Each point is reached from the start by the listed moves, each made once or not at all, plus a little noise. Is the number of moves made odd or even? Then give how often each move was made.
In the rows, zero is written as 128.

Moves:
(1): [158  77  92  45 102]
(2): [184 142 138 158  97]
Start: [ 87 135 134 136 128]
Points:
[ 86 138 131 137 133] => even (0, 0)
[142 148 144 171  96] => odd (0, 1)

Moves:
(1): [166 133 148 134 132 135 137]
(2): [139 157 118 156 102 111 136]
(3): [117 146 151 138 111 139 112]
(4): [115 135 133 171 118 153 141]
(5): [136 181 117 116 142 134 163]
(6): [154 122 118 111 100 175 116]
Start: [106 141 144 140 154 128 119]
Points:
[125 242 141 190  87 200 146] => odd (0, 1, 1, 1, 1, 1)
[157 148 157 172 121 205 128] => odd (1, 0, 0, 1, 0, 1)
[ 96 196 161 219 101 147 124] => odd (0, 1, 1, 1, 0, 0)

Moves:
(1): [166 156 129 116 110 124 120 114 101]
(2): [112 148 172  84 140 122 136 128 120]
(3): [110  81 149  94  69 178  95 145 117]
(4): [107 146 141 172 109 137  95 109 117]
(5): [146 116 174 133 142 137 143 128 135]
(6): [124 139 115 119 146 155 106 121 153]
(7): [115 133 135 120 108 137 178 112 191]
(8): [125 134 124 143 135 118 105 160 151]
(9): [135 101 139 113 117 103 126 110 141]
Start: [127 139 122 138 147 142 124 106 111]
Points:
[ 93 111 187  58 100 185  99 123  92] => even (0, 1, 1, 0, 0, 0, 0, 0, 0)
[ 97 161 207  85  43 200 107  74 117] => odd (1, 1, 1, 1, 0, 0, 1, 0, 0)
[113  90 227  57 129 186  65 128 160] => even (0, 1, 1, 0, 1, 1, 0, 1, 1)
[ 98 146 140 149 113 163 115  47 202] => even (0, 0, 0, 1, 0, 1, 1, 0, 1)

Moves:
(1): [166 136 110  97 107 135 124 130 158 121 161  95 129 123]
(2): [150 137 141 137 146 135 146 114 120 119 132 144 152 121]
(3): [118 126 137 146 112 150 114 139 118 129 100 124 110 133]
(4): [137 100 135 161 111 129 159 106 120 135 126 129 145 124]
(5): [143 100 127 143 168 124 109 120 139  97 102 110 128 147]
(6): [ 97 127 111 120 159 158 131 133 115 117 140 150 155 140]
(7): [137 119 137 125 123 127 168 124 122 118 130 142 118 117]
(8): [124 116 130 153 134 120 123 142 118 115 140 123 115 131]
(9): [137 126 144 121 145 144 130 145 188 142 122 137 100  94]
(10): [141 120 126 128 127 113 144 151 111 151 128 126 118 138]
(11): [122 115 163 123 114 136 123  91 113 129 135 107 145 140]
(12): [152 108 127 138 121 108 126 136 133 118 133 149 129 156]
Start: [124  97 141 141 100 112 163 110 143 118 123 123 117 154]
Points:
[116  66 140 140 187 153 147 126 200  90 103 134 116 149] => odd (0, 0, 0, 0, 1, 1, 0, 0, 1, 0, 0, 0)
[205  55 143 145 161 154 161 154 201  88 118 134 115 181] => even (1, 1, 1, 0, 1, 1, 0, 0, 1, 1, 0, 1)
[155   7 154 201 146 140 180 143 171 112  79 151 108 189] => odd (0, 0, 1, 1, 1, 1, 0, 0, 1, 1, 0, 1)
[ 98  66 133 165 154 158 132 117 131  76  83 123 128 190] => odd (0, 0, 1, 0, 1, 1, 0, 0, 0, 0, 0, 0)
[216  32 180 181 104 108 146 110 128  73 130  78 120 219] => even (1, 1, 1, 0, 1, 0, 0, 1, 0, 1, 1, 1)
[169  16 177 208 161 161 222 103 176  67  84 183 131 161] => even (0, 1, 1, 1, 1, 1, 1, 0, 1, 0, 0, 1)
[123  49 166 174 109 164 240 139 149 143 102 162  97 132] => even (0, 0, 1, 1, 0, 1, 1, 0, 1, 1, 0, 0)
[179  24 136 169 126 163 159 123 219  81 110 122 119 174] => odd (1, 0, 1, 1, 1, 1, 0, 0, 1, 0, 0, 1)

Moves:
(1): [144 125 115  98 129 135 150 140 129 132 138 141 148  97 123 126 137 140
 150]
(2): [146 154  99 142 120 114 166 150  97  97 106 128 134 134  93 142  98 112
 127]
(3): [153 142 188 136 130  90 121 159 142 155 120 145 116 163 114 107 163 138
 113]
(4): [127  97 142 136 131 135 121 147 109 143 106 137 118 142 131 125 130 137
 129]
(5): [145 135 123 152 166 124 130 125 163 127 127  87 150 147 134 119 138 144
 114]
(6): [129 145 133 132 129 186 138 123 147 123 121 127 111 103 121 106 145 113
 142]
(7): [128 120 121 107 137 119 147 123 149 133 159 145 125 132 125 124 101 113
 104]
(8): [105 118 116 130 110 135 127 164 152 127 144 120 127 157 117 133 141 140
 133]
(9): [156 141 117 115 118 108 131 132 175 144  99 132  84 139 120 140 118 150
 147]
(10): [115 156 134 116 128 148 137 137 134 133 138 132 111 114 127 143  97 144
 112]
(11): [144 115 140 148 127 123 124 124 131 145 138 113 135 139 122 145 124 125
 141]
(12): [146 134 118 109 131 136 102 113 145 102 139 144 120 125 101 127 117 143
 130]
(13): [158 133 149 142 110 138 101 129 131 136 104 136 174 134 155 146 137 103
 110]
(14): [155 124 134 118  84 133 134 107 123 131 125 118 163 156 117 104 141 153
 147]
(15): [128 131 133 183 128 123 141 134 133 121 133 149 115 129 163 114 144 158
 128]
(16): [140 128 150 106 123 133 158 115 121 101 135 145 112 133 147 163 132 142
 119]
(17): [116 142 107 135 122 121 139 112 117 132 123 159 126 140  97 155 153 139
 116]
(18): [ 93  88 154 133 120 127 126 135 154 118  96 115 145 112 102 121 113 147
 112]
Start: [111  86 162 134 129 145 119 127  98 149 126 127 120 130 119 127 102 126
 115]
Points:
[201 163 155 234 130 126 157 181 222 141  96 151  57 227  21 130 164 204
 129] => even (0, 1, 1, 0, 1, 1, 0, 1, 1, 0, 1, 1, 0, 0, 1, 0, 1, 0)
[128  37 182 177 105 166 100 142 120 134  72 214 171 114  96 147 136 194
  94] => odd (1, 0, 0, 1, 0, 0, 0, 0, 0, 0, 0, 1, 1, 0, 1, 0, 1, 1)
[193 133 176 133  67 240 120 135  89 117  71 156 153 141  68 122  70 137
 118] => odd (0, 1, 0, 1, 0, 1, 0, 0, 0, 1, 0, 1, 1, 1, 0, 0, 0, 0)
[142  41 197 189 141 211 123 138 155 180  51 117 205 124  81 146 154 148
 107] => even (1, 0, 0, 1, 1, 1, 0, 0, 0, 0, 1, 0, 1, 0, 0, 0, 1, 1)
[163 106 227 190 114 141 172 221 164 107  73 204 152 196  64 183 139 249
  47] => odd (1, 1, 1, 1, 1, 0, 0, 1, 0, 1, 0, 1, 1, 0, 1, 1, 1, 1)
[ 98  73 156 163  54 172 179 130 224 156  99 168  90 175  59  96 135 213
 119] => even (0, 0, 0, 0, 0, 1, 1, 1, 1, 0, 0, 0, 0, 1, 1, 0, 1, 1)
[160 135 134  79 104 149 157 131 162 191 116 202 119 116  97 192  80 146
  87] => even (1, 0, 0, 0, 0, 0, 1, 0, 1, 1, 0, 0, 1, 0, 0, 0, 1, 0)

Moves:
(1): [130 106 125 132 122 126 123 125 141  96 114 139 109 137 120 166 129 122
 128 122 145 123 132 132]
(2): [137 115 141 121 130 136 114 116 133 129 116 135 122 116 123 133 136 129
 118 147 102 136 117 115]
(3): [128 133 122 126 120 146 129 108 134 126 130 129 121 121 123 124 108 111
 131 127 129 135 117 140]
(4): [142 128 101 124 125 115 125 127 140 137 133 137 141 145 133 126 117 135
 132 127 133 133 134 125]
(5): [125 127 123 142 144 122 146 128 132 127 133 138 128 132 138 132 118 131
 135 145 147 128 114 119]
(6): [120 135 126 133 131 146 123 138 128 143 125 129 115 112 130 120 141 121
 132 136 143 126 115 122]
(7): [136 135 140 137 165 128 128 127 134 118 130 126 127 128 125 128 127  96
 116 126 140  99 105 129]
(8): [129 119 143 116 116 129 114 123 133 123 126 136 148 133 118 139 146 131
 129 121 119 140 134 120]
(9): [126 122 123 126 137 129 140 127 118 131 133 121 125 125 116 128 123 128
 126 137 124 130 135 123]
(10): [125 132 135 128 141 132 108 126 101 135 125 144 131 110 120 130 122 131
 119 137 135 133 121 120]
(11): [107 119 123 138 126 121 128 130 148 148 132 147 133 126 103 130 126 133
 116 128 119 110 145 146]
(12): [124 114 128 113 120 139 143 129  98 132 113  98 123 125 130 145 137 107
 127 121 126 121 135 146]
(13): [137 134 115 128 128 118 138 121 127 129 135 126 135 122 129 135 116 121
 107 115 128 126 126 124]
(14): [123 149 138 122 124 132 123 121 126 125 120 127 115 122 126 121 130 119
 135 118 136 122 141 125]
(15): [142 127 134 129 148 132 133 112 147  96 133 142 137 132 144 104 119 119
 121 140 113 117 128 122]
(16): [128 143 144 138 146 141 120 134 141 119 124 141 122 126 131 128 136 131
 137 151 130 128 141 118]
(17): [121 115 132 142 138 140 119 115 122 134 147 146 116 139 124 113 135 129
 129 156  97 135 120 137]
(18): [109 119 135 132 140 130 133 138 154 142 138 113 126 118 140 137 134 121
 128 124 129 121 116 125]
(19): [124 132 122 129 132 132 131 123 134 123 119 112 132 141 145 130 124 127
 117 131 129 122 125 122]
(20): [129 126 121 146 131 135 133 108 153 117 129 128 140 127 129 125 126 118
 133 112  92 111 127 126]
(21): [125 123 125 131 135 130 132 126 130 136 124 132 128 137 119 120 133 142
 132 121 122 129 140 149]
(22): [128 114 137 112 144 131 130 141 112 118 124 157 121 153 102 119 133 142
 129 128 113 116 143 135]
(23): [119 118 110 117 127 125 125 126 127 127 131 128 125 123 132 137 128 143
 131 149 123 138 112 134]
(24): [125 126 121 131 132 121 125 137 115 129 127 136 122 136 130 124 124 117
 118 135 132 139 124 128]
Start: [126 121 128 124 137 111 130 136 139 136 142 129 138 125 137 126 130 125
 122 132 127 123 117 127]
Points:
[ 86  65  89 143 189 149 101 132 138 126 123 209 106 164 104 152 145 111
 107 202  80  93 128 155] => odd (1, 0, 0, 1, 0, 1, 0, 0, 0, 1, 1, 1, 0, 0, 0, 1, 1, 0, 1, 1, 0, 1, 1, 1)
[127 118 172 161 249 129 131 111 197  83 131 226 127 142 108  92 119  78
 100 183  71  47 123 113] => even (0, 1, 0, 0, 1, 0, 1, 0, 0, 0, 1, 0, 0, 1, 1, 1, 0, 0, 0, 1, 0, 1, 0, 1)
[108  93 115  95 198 161 153 120  85 117 132 161 111 106 121 113 107 103
 125 199 128 113  84 139] => odd (0, 0, 1, 0, 1, 1, 0, 0, 1, 1, 0, 1, 0, 0, 1, 0, 0, 0, 0, 0, 0, 1, 1, 0)
[130 103 151 136 175 153 112  80 151  97 134 153  81 118  99 140 121  64
 107 168 105 108  88 131] => odd (1, 1, 1, 0, 0, 0, 1, 0, 1, 0, 0, 0, 0, 1, 0, 0, 1, 0, 0, 0, 0, 0, 0, 0)
[ 93  40  96 114 142 118 108 110 114 153 142 177 142 147  73 182 149 148
 108 170  90 135 144 178] => even (1, 0, 0, 1, 0, 0, 0, 1, 1, 1, 1, 1, 0, 0, 0, 0, 1, 0, 0, 0, 1, 0, 1, 0)
